Each point is reached from the start by the listed moves, each made 0, 1 or 2 times, or once backwards (-1), plus a little noise. Is the number of moves made odd or even? Then give how often each move was made.

Moves:
(1): [ 46   7  -2 -10   4]
(2): [-3 43 13  0 -7]
Start: [37 -7  7  8 -5]
Points:
[ 90 -42  -8   1   4] => even (1, -1)
[121  94  28 -14 -14] => even (2, 2)
[-20  70  37  17 -20] => odd (-1, 2)

Moves:
(1): [33 -2 -5  0 -7  7 -2 -3 -5  7  5]
(2): [ 1 25  3 -4  9 -7  3 -7  8  5  1]
(3): [ 1 -3 27 -3 -1 -5  3 -5 -9  6  1]
(4): [ 3  0  2 33  2  1  4 -1 -2 12 -6]
(5): [ 6 -7 -2 -7 25  3  1  0  1  8  5]
(6): [-2  4  9 -4  4 20  5  3 -4 -6  4]
(7): [ 4 -2 -2  2  1 -4 33 16  5 -6 10]
(8): [ 5  6  2  5  4 -6 -6 33 -4  2 10]
Start: [  5 -24  -5   6  -4   8   8  17   4 -15  -2]
Points:
[ 36 -54  26  37  53  17  74 121 -12   1  46] => even (0, -1, 1, 1, 2, 1, 2, 2)
[-32  53  23 -25   3  -5 -29  59   7 -29  10] => odd (-1, 2, 0, -1, -1, 1, -1, 2)
[ 70  28 -34  31   2  20 -24 -15  10  22  -9] => odd (2, 2, -1, 1, 0, 0, -1, 0)
[-28 -20 -29 -21   3   3  36  40  23 -45   8] => even (-1, 0, -1, -1, 0, 0, 1, 0)
